Each row is a point. The window is the flat piece filled in between its corners: a triangle in 3 columns, a solid with four corners in 4, and so on. A path goes straight from each point to the next, and from the last back to the first. List the points from which the path goes on through the window.

Window (3 x 3):
[[ 0.32 -0.20  0.18]
 [ 0.01  0.33  0.05]
 [-0.76 -0.48 -0.12]]
Path:
(1): [-0.02  0.20 -0.34]
(2): [-0.02  0.33  0.38]
(3): [0.27 0.17 0.70]
(4): [ 0.28  0.11 -0.06]
(5): [ 0.23  0.33 -0.15]
(6): [0.11 0.43 0.45]
(7): [-0.39  0.02  0.22]
(8): [-0.15 -0.05 -0.33]
Through the window after points: 1, 7

Window (4 x 4):
[[-0.19 -0.41 -0.15 -0.31]
 [-0.22 -0.15  0.18 -0.34]
 [ 0.06 -0.45  0.11 -0.49]
 [ 0.22  0.82 -0.37 -0.42]]
Path:
(1): [ 0.02 -0.14  0.20  0.07]
(2): [-0.24 -0.13  0.09 -0.47]
(3): [-0.42 -0.50 -0.01 -0.64]
(4): [-0.05 -0.58  0.02  0.00]
(5): [ 0.07 -0.29 -0.03  0.01]
(6): [-0.37 -0.13 -0.08 -0.54]
(7): [-0.26 -0.16  0.11 -0.49]
(8): [-0.02 -0.10  0.21  0.01]
Through the window after points: 1, 7

Window (6 x 6):
[[ 0.12  0.15  0.23  0.38  0.28  0.00]
 [-0.03 -0.07 -0.63 -0.76  0.14  0.57]
 [ 0.28 -0.32  0.18  0.53  0.13 -0.17]
 [-0.43  0.04 -0.45  0.15 -0.15  0.32]
 [-0.21 -0.10 -0.12 -0.52 -0.15  0.46]
 [ 0.26  0.10 -0.36 -0.45 -0.23  0.41]]
Path:
(1): [-0.19  0.13 -0.51 -0.62 -0.17 -0.03]
(2): [ 0.02  0.14 -0.34 -0.41 -0.10  0.17]
(3): [ 0.56 -0.10 -0.13 -0.10 -0.15  0.79]
(4): [-0.06  0.01 -0.08  0.15  0.07  0.45]
(5): [-0.03  0.06 -0.08 -0.12  0.08  0.08]
(6): [ 0.08  0.07 -0.02 -0.65 -0.09 -0.20]
(7): [ 0.27 -0.18 -0.10 -0.30  0.02  0.50]
(8): [-0.06 -0.14 -0.35 -0.48  0.09  0.65]
Through the window after points: 2, 4, 8

Window (6 x 6):
[[ 0.24  0.43 -0.30  0.07  0.22  0.11]
 [-0.31 -0.28  0.08  0.04 -0.60  0.29]
 [-0.79 -0.12  0.32 -0.34 -0.34  0.51]
 [-0.21 -0.55 -0.44 -0.26 -0.03 -0.12]
 [-0.24  0.31  0.22  0.77  0.65  0.04]
 [ 0.72  0.00 -0.16  0.04  0.43  0.13]]
Path:
(1): [-0.05  0.08  0.24 -0.24  0.01 -0.05]
(2): [-0.25  0.14  0.13  0.25  0.04 -0.03]
(3): [-0.27  0.08 -0.22  0.45  0.42  0.37]
(4): [-0.07 -0.12 -0.19 -0.10 -0.23  0.44]
(5): [-0.21  0.19  0.17 -0.32 -0.28 -0.31]
(6): [-0.20 -0.43  0.18 -0.49 -0.63 -0.20]
(7): [-0.04 -0.41 -0.38 -0.23 -0.37  0.36]
(8): [ 0.20 -0.25 -0.49 -0.15  0.03  0.57]
(9): [ 0.31  0.01 -0.10 -0.25 -0.20  0.07]
(10): [-0.10 -0.12  0.12 -0.05 -0.02 -0.16]
(11): [-0.39 -0.60 -0.31  0.21  0.08  0.61]
(12): [-0.07 -0.08 -0.09  0.04  0.07  0.39]
Through the window after points: 12

Window (8 x 8):
[[ 0.27  0.27  0.88 -0.01  0.05  0.10  0.00  0.22]
 [-0.06 -0.50 -0.02  0.39  0.73 -0.02 -0.03 -0.17]
 [-0.24  0.03  0.26 -0.18  0.12 -0.38 -0.34 -0.16]
 [-0.16 -0.10  0.08  0.18 -0.76  0.34  0.41  0.27]
 [-0.05 -0.90 -0.22  0.00 -0.18  0.11 -0.20  0.29]
 [ 0.41  0.85 -0.36  0.04 -0.34  0.56  0.16 -0.22]
 [ 0.24  0.35 -0.26 -0.24  0.29 -0.12  0.22 -0.12]
 [ 0.73  0.22  0.39  0.66 -0.33  0.13  0.30  0.13]]
Path:
(1): [ 0.16  0.52  0.18  0.15 -0.03  0.00 -0.06  0.32]
(2): [ 0.33  0.24  0.36 -0.01 -0.11  0.28  0.38 -0.59]
(3): [ 0.20 -0.18  0.38  0.15  0.26  0.12  0.07 -0.15]
(4): [-0.14  0.25  0.23  0.22  0.34 -0.14 -0.21  0.59]
(5): [-0.13  0.08 -0.15  0.42 -0.03 -0.03 -0.01  0.37]
(6): [ 0.14 -0.26  0.27 -0.21  0.25  0.05  0.10 -0.43]
(7): [ 0.11 -0.37  0.13 -0.01 -0.42  0.27  0.21 -0.05]
(8): [-0.19 -0.10 -0.19  0.33 -0.26  0.07  0.04  0.58]
Through the window after points: 3, 5, 7

Window (9 x 9):
[[-0.25 -0.33  0.69 -0.33 -0.07 -0.34 -0.31  0.24  0.42]
 [-0.12 -0.25  0.46 -0.45  0.22 -0.18  0.24 -0.02 -0.15]
 [-0.45 -0.18  0.24 -0.18  0.46  0.27 -0.23 -0.01  0.21]
 [-0.03  0.02 -0.60 -0.43  0.48 -0.15  0.13  0.72  0.18]
 [ 0.85  0.07  0.49  0.66 -0.38  0.93 -0.14 -0.26 -0.56]
 [-0.48 -0.41  0.25 -0.12 -0.42 -0.09  0.20 -0.08  0.16]
 [ 0.19 -0.44 -0.49 -0.03  0.57 -0.29 -0.15  0.21 -0.01]
 [-0.03 -0.34  0.01 -0.80  0.02 -0.05 -0.53 -0.03  0.08]
 [ 0.58  0.53  0.13  0.52 -0.34  0.14 -0.04 -0.52 -0.35]]
Path:
(1): [-0.03 -0.14  0.05 -0.28  0.26  0.00 -0.04  0.17  0.34]
(2): [ 0.39  0.04 -0.06 -0.06  0.05  0.02  0.25 -0.06  0.27]
(3): [-0.24  0.01  0.18  0.30  0.06 -0.04 -0.34  0.10 -0.44]
(4): [ 0.24  0.10  0.24  0.51 -0.23  0.13 -0.34 -0.18 -0.81]
(5): [ 0.53  0.28  0.19  0.17 -0.16  0.36  0.12 -0.37  0.16]
(6): [ 0.23 -0.26  0.40 -0.05  0.05  0.22  0.08 -0.25  0.28]
(7): [-0.04  0.00  0.09  0.02 -0.20 -0.11 -0.34 -0.10 -0.41]
(8): [-0.21 -0.31  0.35  0.08  0.00 -0.11 -0.24  0.25 -0.47]
(9): [ 0.43 -0.06  0.06 -0.21  0.02  0.03  0.12 -0.15  0.30]
(10): [ 0.59 -0.30 -0.06 -0.28  0.05  0.30  0.01  0.02  0.64]
(11): [ 0.05  0.14  0.05 -0.05  0.29  0.00 -0.26  0.15 -0.63]
(12): [-0.34 -0.38  0.12 -0.18  0.25 -0.05 -0.26  0.28 -0.12]
(13): [ 0.18 -0.46  0.03 -0.40  0.17  0.19  0.21  0.04  0.63]
(14): [ 0.29 -0.37 -0.11 -0.47  0.17 -0.15 -0.01 -0.29  0.61]
(15): [-0.53 -0.21  0.10 -0.30  0.28 -0.40 -0.21  0.49 -0.25]
(16): [-0.33 -0.11 -0.02 -0.21  0.36  0.09 -0.11  0.25 -0.08]
Through the window after points: 4, 16

Window (9 x 9):
[[ 0.35 -0.28  0.13  0.13  0.45  0.17  0.46  0.18  0.03]
 [-0.63  0.10  0.37  0.12 -0.47 -0.23 -0.36  0.19 -0.20]
 [-0.22  0.27 -0.10 -0.28 -0.15  0.14 -0.56  0.41 -0.15]
 [-0.52  0.11  0.07  0.01  0.12 -0.59 -0.05 -0.71 -0.31]
 [ 0.01 -0.15 -0.27 -0.28 -0.23 -0.07  0.62  0.52 -0.26]
 [ 0.61 -0.31 -0.02  0.15  0.02 -0.80  0.30  0.24  0.24]
 [ 0.33 -1.01 -0.39  0.00  0.29  0.36 -0.40 -0.04 -0.09]
 [-0.39  0.38 -0.03  0.16 -0.74 -0.12 -0.58 -0.57 -0.43]
 [ 0.38 -0.58  0.22 -0.49 -0.02  0.30 -0.31  0.20 -0.06]]
Path:
(1): [ 0.08 -0.10  0.05  0.20 -0.13 -0.03 -0.48  0.13 -0.64]
(2): [-0.20 -0.03 -0.09 -0.10 -0.20  0.04 -0.03 -0.30  0.17]
(3): [-0.43 -0.01 -0.13 -0.15 -0.46  0.02 -0.21 -0.40  0.47]
(4): [ 0.15  0.18  0.05  0.04 -0.09 -0.24 -0.38  0.32 -0.74]
(5): [ 0.27 -0.21  0.03  0.15  0.01 -0.60 -0.05  0.30 -0.70]
(6): [ 0.06 -0.11  0.05  0.05 -0.15 -0.38  0.04 -0.03  0.24]
(7): [-0.39  0.17  0.17 -0.07 -0.44 -0.30 -0.04  0.10  0.04]
(8): [-0.05  0.13  0.32 -0.06 -0.18 -0.16 -0.02  0.15 -0.64]
(9): [-0.03 -0.10  0.13  0.03 -0.25 -0.21 -0.47 -0.19 -0.59]
(10): [ 0.01  0.02 -0.14 -0.14 -0.41  0.08  0.01 -0.09  0.46]
(11): [ 0.19 -0.54 -0.22 -0.02  0.01 -0.01 -0.13 -0.04  0.23]
(12): [ 0.29 -0.51  0.05  0.10  0.24 -0.21 -0.22  0.21 -0.75]
(13): [ 0.42 -0.39  0.18 -0.12  0.04 -0.28 -0.03  0.17 -0.22]
(14): [ 0.12 -0.26 -0.26 -0.12 -0.16  0.05  0.09  0.17  0.79]
(15): [-0.21 -0.13 -0.07 -0.01  0.06 -0.02 -0.19 -0.24  0.15]
(16): [ 0.05 -0.40  0.03  0.01 -0.05 -0.50 -0.18 -0.04 -0.95]
Through the window after points: 1, 3, 5, 9, 11, 13, 15

Window (11 x 11):
[[-0.31  0.47  0.25 -0.08 -1.00 -1.06 -0.47  0.45  0.34  0.20  0.35]
 [ 0.03  0.65  0.52 -0.30 -0.81 -0.71  0.23  0.29  0.38  0.38 -0.16]
 [-0.12  0.26 -0.92 -0.36  0.30  0.12  0.19 -0.63 -0.06 -0.13  0.10]
 [ 0.21 -0.08  0.23 -0.51  0.14  0.54 -0.19  0.85 -0.01 -0.08  0.14]
 [-0.32  0.50  0.79  0.11 -1.05 -0.13 -0.14  0.62  0.39 -0.34  0.00]
 [ 0.26  0.57 -0.59  0.23  0.29  0.35 -0.10 -0.15 -0.25  0.33  0.15]
 [ 0.11  0.07 -0.87 -0.08  0.05  0.43 -0.17 -0.12  0.53  0.28 -0.28]
 [-0.14 -0.20 -0.66  0.20  0.08  0.04  0.30 -0.02 -0.28  0.29 -0.16]
 [ 0.32 -0.08 -0.30  0.03  0.28  0.00 -0.32 -0.51 -0.08  0.03 -0.30]
 [-0.33  0.03 -0.40 -0.16  0.06  0.30 -0.11 -0.74 -0.22  0.74  0.16]
 [-0.19  0.10 -0.23  0.11  0.75  0.22  0.03  0.03  0.44  0.10  0.02]]
Path:
(1): [ 0.22  0.06  0.03 -0.01 -0.12 -0.11  0.18 -0.12  0.27  0.45  0.24]
(2): [ 0.18  0.11 -0.12 -0.12 -0.17 -0.08  0.26 -0.04  0.28  0.10  0.25]
(3): [-0.36  0.57 -0.23 -0.23 -0.13 -0.14 -0.12 -0.08  0.06  0.05 -0.25]
(4): [-0.20  0.30 -0.37 -0.02  0.28 -0.12 -0.50 -0.19 -0.20  0.18 -0.52]
(5): [ 0.53 -0.07 -0.35  0.03 -0.01  0.32  0.13 -0.28  0.22  0.11  0.26]
(6): [ 0.34 -0.06 -0.28  0.13  0.05  0.20  0.38 -0.35  0.04  0.30  0.51]
(7): [-0.13  0.42 -0.43 -0.05  0.11  0.22 -0.26 -0.18 -0.14  0.40 -0.07]
(8): [-0.11  0.31 -0.42 -0.19 -0.02  0.02 -0.24  0.10  0.03  0.13 -0.29]
(9): [ 0.32 -0.16 -0.23  0.20 -0.16  0.00 -0.15 -0.43  0.50  0.21  0.19]
(10): [-0.03  0.00 -0.07 -0.11 -0.09  0.29  0.03 -0.17  0.03  0.37  0.36]
(11): [-0.35  0.26 -0.33 -0.26  0.01  0.07 -0.32 -0.19 -0.14  0.36 -0.26]
(12): [-0.20  0.37 -0.25 -0.26  0.06 -0.22 -0.21  0.28 -0.03  0.19 -0.32]
(13): [ 0.18  0.04 -0.34  0.16 -0.38  0.13  0.21 -0.27  0.22 -0.13  0.49]
(14): [ 0.32  0.02 -0.15  0.05 -0.16  0.04 -0.08  0.01  0.35 -0.02  0.09]
(15): [-0.09  0.31 -0.41 -0.11  0.17  0.11 -0.15 -0.03  0.01  0.19 -0.30]
(16): [-0.37  0.37 -0.22 -0.19 -0.13 -0.02 -0.17  0.08 -0.06  0.07 -0.35]
Through the window after points: 2, 4, 6, 8, 10, 16

Window (12 x 12):
[[-0.11 -0.17  0.24  0.37  0.20  0.36 -0.38 -0.07  0.10 -0.19  0.09  0.03]
 [-0.45 -0.35 -0.57  0.13  0.12  0.06  0.14  0.23 -0.05  0.01  0.38  0.08]
 [ 0.23  0.38  0.04  0.17 -0.08 -0.59 -0.06  0.38  0.10 -0.20 -0.62 -0.01]
 [ 0.23 -0.36  0.30  0.66 -0.48 -0.06 -0.34 -0.09 -0.17  0.09 -0.51  0.18]
 [ 0.59  0.81  0.03 -0.33 -0.03 -0.20  0.64 -0.25  0.30 -0.09  0.17  0.49]
 [-0.23  0.42 -0.10  0.28 -0.13 -0.10 -0.82  0.43 -0.63  0.02  0.24 -0.20]
 [-0.11 -0.16  0.14 -0.28 -0.38 -0.16  0.28 -0.28  0.10 -0.05 -0.37 -0.60]
 [-0.09  0.03 -0.09  0.41 -0.18 -0.30 -0.45 -0.75  0.27 -0.28 -0.46  0.11]
 [ 0.19 -0.43 -0.23 -0.27  0.00 -0.33 -0.50 -0.59  0.41 -0.31  0.04 -0.11]
 [-0.24  0.16 -0.16 -0.69  0.67 -0.54  0.79  0.15 -0.20  0.14  0.37  0.34]
 [-0.52  0.05  0.12 -0.46 -0.31 -0.07 -0.20  0.39  0.05  0.28 -0.08 -0.12]
 [ 0.40  0.48  0.02 -0.45 -0.14 -0.11  0.33 -0.13 -0.08 -0.39 -0.57  0.38]]
Path:
(1): [-0.36 -0.39  0.05  0.02 -0.25 -0.29  0.29 -0.05 -0.10 -0.78  0.38  0.15]
(2): [ 0.08  0.18 -0.20  0.12  0.18  0.15 -0.19  0.06  0.11  0.36 -0.15  0.03]
(3): [ 0.12 -0.05 -0.19 -0.13  0.31  0.12 -0.33 -0.25 -0.19  0.63 -0.31 -0.25]
(4): [-0.06  0.29  0.04  0.03 -0.44 -0.45 -0.20  0.12  0.03 -0.78  0.25  0.17]
(5): [-0.23  0.05  0.29 -0.13 -0.26 -0.51 -0.21  0.10  0.10 -0.30 -0.13  0.08]
(6): [ 0.40  0.37 -0.17 -0.22  0.20  0.31  0.14 -0.28 -0.14  0.34 -0.36 -0.08]
(7): [ 0.05  0.07 -0.16 -0.23  0.05  0.00 -0.07 -0.30  0.15  0.09 -0.31  0.04]
(8): [-0.13 -0.20  0.36  0.04 -0.46 -0.49  0.11  0.23  0.17 -0.42  0.16 -0.05]
Through the window after points: 1, 3

Window (12 x 12):
[[-0.49 -0.66 -0.06 -0.22  0.21 -0.10  0.13 -0.54  0.77 -0.49 -0.32  0.14]
 [ 0.47 -0.11 -0.18  0.16  0.48  0.56 -0.40  0.01  0.32  0.14  0.74 -0.11]
 [-0.16  0.55  0.16 -0.07 -0.11  0.77 -0.44  0.08 -0.23  0.46  0.02  0.31]
 [-0.35  0.07  0.28  0.64 -0.39 -0.02  0.60 -0.17  0.24  0.47 -0.63  0.31]
 [-0.05 -0.52  0.28 -0.43 -0.44  0.46 -0.31  0.32  0.01  0.17  0.44  0.08]
 [ 0.43  0.82 -0.18 -0.12  0.08 -0.02  0.08 -0.03  0.27 -0.22 -0.36  0.41]
 [-0.74 -0.38 -0.34  0.42  0.06  0.03  0.38  0.03 -0.14 -0.20 -0.35  0.26]
 [ 0.02 -0.17 -0.10  0.09  0.27  0.15  0.29 -0.61 -0.05  0.41  0.90  0.10]
 [-0.43  0.01 -0.17 -0.59  0.63 -0.14 -0.26  0.14  0.75 -0.10  0.24  0.50]
 [ 0.01  0.28 -0.62  0.03 -0.56 -0.28 -0.07 -0.31  0.00  0.37  0.46 -0.06]
 [-0.03  0.26  0.66  0.50  0.39 -0.17 -0.28 -0.57 -0.31 -0.10 -0.17  0.25]
 [ 0.45  0.17 -0.05  0.12  0.13  0.09 -0.11 -0.10 -0.42  0.19 -0.44 -0.45]]
Path:
(1): [-0.03  0.15  0.23  0.11 -0.05  0.23 -0.05 -0.08 -0.10  0.08  0.20 -0.35]
(2): [ 0.29  0.14 -0.17  0.07  0.19  0.22 -0.33 -0.02 -0.13  0.32  0.04  0.47]
(3): [ 0.05 -0.39 -0.45 -0.02  0.08  0.28 -0.30 -0.24  0.10  0.68 -0.01  0.52]
(4): [-0.14  0.72  0.42  0.15 -0.18  0.02  0.04  0.11 -0.09 -0.49 -0.35 -0.36]
(5): [-0.32  0.16 -0.26  0.08 -0.19  0.03  0.26 -0.10 -0.06 -0.16  0.56 -0.33]
(6): [ 0.42 -0.27  0.01 -0.03  0.42  0.07 -0.24 -0.62  0.18  0.87  0.07  0.73]
(7): [ 0.14 -0.18 -0.26  0.05  0.19 -0.18 -0.20 -0.66  0.31  0.20 -0.08  0.68]
(8): [-0.18  0.45  0.08  0.01 -0.16  0.15  0.18  0.15 -0.03 -0.18  0.20 -0.42]
(9): [-0.26  0.29  0.12  0.05  0.08  0.06  0.17 -0.02  0.19 -0.14 -0.03  0.20]
(10): [-0.07 -0.12 -0.06  0.12  0.16  0.18 -0.02 -0.13  0.16  0.18 -0.23  0.33]
(11): [-0.12 -0.22 -0.24  0.10  0.08  0.06 -0.22 -0.20 -0.12  0.19 -0.34  0.52]
(12): [-0.18  0.24  0.15  0.05  0.05  0.47  0.11  0.10  0.27 -0.06  0.39 -0.19]
(13): [-0.27  0.29  0.47 -0.15  0.07  0.21 -0.09  0.17  0.08 -0.14 -0.11 -0.40]
(14): [ 0.09  0.01 -0.16  0.27  0.07  0.25 -0.01 -0.31  0.01  0.30 -0.16  0.68]
(15): [ 0.21 -0.25 -0.08 -0.12  0.18  0.22 -0.52 -0.15  0.10  0.42  0.11  0.43]
(16): [-0.28  0.08  0.11 -0.01  0.25  0.24  0.20 -0.06  0.28 -0.16  0.23  0.02]
Through the window after points: 5, 7, 11

Window (14 x 14):
[[ 0.30 -0.76 -0.06 -0.31  0.23 -0.15  0.53 -0.14  0.30 -0.06  0.56  0.15
  -0.11  0.34]
 [ 0.08 -0.12  0.16  0.04  0.07  0.41 -0.02 -0.24  0.35 -0.21  0.45  0.46
   0.34 -0.52]
 [-0.10  0.41  0.19 -0.51  0.27 -0.31 -0.31 -0.44  0.10 -0.07 -0.04  0.23
   0.06  0.48]
 [-0.30  0.14  0.53  0.14 -0.38 -0.51  0.01  0.07 -0.01  0.12  0.25  1.08
   0.13  0.17]
 [ 0.21  0.05 -0.08 -0.05 -0.06  0.35 -0.46  0.24  0.11 -0.29  0.11 -0.43
   0.05 -0.01]
 [ 0.15  0.23 -0.52  0.12 -0.11  0.17 -0.11  0.21  0.61 -0.05  0.33  0.52
  -0.23  0.39]
 [ 0.01  0.36  0.00 -0.35  0.70 -0.20  0.50  0.30 -0.29 -0.01  0.32 -0.31
   0.41  0.10]
 [ 0.28  0.15 -0.28  0.09  0.00  0.00 -0.03 -0.26  0.65 -0.06 -0.25 -0.63
   0.28  0.74]
 [-0.42  0.50  0.16 -0.34  0.04  0.01  0.45 -0.31 -0.32  0.26  0.48  0.01
   0.08 -0.12]
 [ 0.35  0.12  0.29  0.02 -0.28  0.37 -0.27  0.04  0.34  0.44 -0.19  0.37
  -0.02 -0.24]
 [ 0.11 -0.11 -0.09  0.03  0.21 -0.58 -0.54 -0.79  0.13  0.32 -0.57 -0.32
   0.08  0.03]
 [ 0.47  0.05  0.07  0.44  0.30 -0.38 -0.20 -0.58  0.50  0.10  0.26 -0.27
  -0.07  0.84]
 [-0.23 -0.29  0.44  0.16  0.34 -0.34 -0.39 -0.43  0.07  0.74  0.30 -0.09
   0.63  0.34]
 [ 0.29 -0.24 -0.15  0.27 -0.23  0.80  0.25  0.34 -0.19  0.05 -0.09  0.67
  -0.05  0.18]]
Path:
(1): [-0.49  0.19  0.22  0.06  0.59 -0.34 -0.11  0.12  0.16 -0.06 -0.34 -0.15
 -0.15 -0.03]
(2): [ 0.18  0.23  0.08 -0.42  0.01 -0.10 -0.23 -0.47  0.12  0.04  0.22  0.31
  0.19  0.50]
(3): [ 0.73  0.26  0.02  0.00 -0.35 -0.40  0.07 -0.24  0.20  0.17  0.50  0.39
  0.33  0.02]
(4): [-0.50 -0.14  0.17  0.03  0.25  0.25 -0.29 -0.28  0.26  0.12 -0.18 -0.02
 -0.16  0.38]
(5): [ 0.01 -0.33 -0.07  0.00  0.31  0.02  0.14  0.30  0.51 -0.10 -0.44  0.21
 -0.38  0.10]
(6): [ 0.30 -0.26 -0.04 -0.09 -0.03  0.12  0.23 -0.20  0.04  0.06  0.51  0.14
  0.19  0.34]
(7): [ 0.47  0.19 -0.09 -0.08 -0.04 -0.23 -0.19 -0.51  0.38  0.02  0.32 -0.01
  0.21  0.35]
(8): [-0.27 -0.36  0.37  0.67  0.60  0.14 -0.01 -0.02  0.24  0.13 -0.12 -0.03
 -0.20  0.29]
(9): [-0.22 -0.07  0.58  0.06  0.45 -0.15 -0.22 -0.13  0.24 -0.02 -0.07 -0.09
  0.14  0.06]
(10): [ 0.21  0.38 -0.25  0.03 -0.38  0.12 -0.12 -0.17  0.00  0.36  0.34  0.44
  0.35  0.11]
(11): [ 0.55 -0.05 -0.16  0.01 -0.45 -0.06 -0.29 -0.42 -0.11  0.02  0.58  0.03
  0.51  0.30]
(12): [-0.09  0.12  0.13 -0.04  0.50  0.20  0.09  0.04  0.52  0.18 -0.30 -0.05
 -0.28  0.04]
Through the window after points: 1, 5, 7
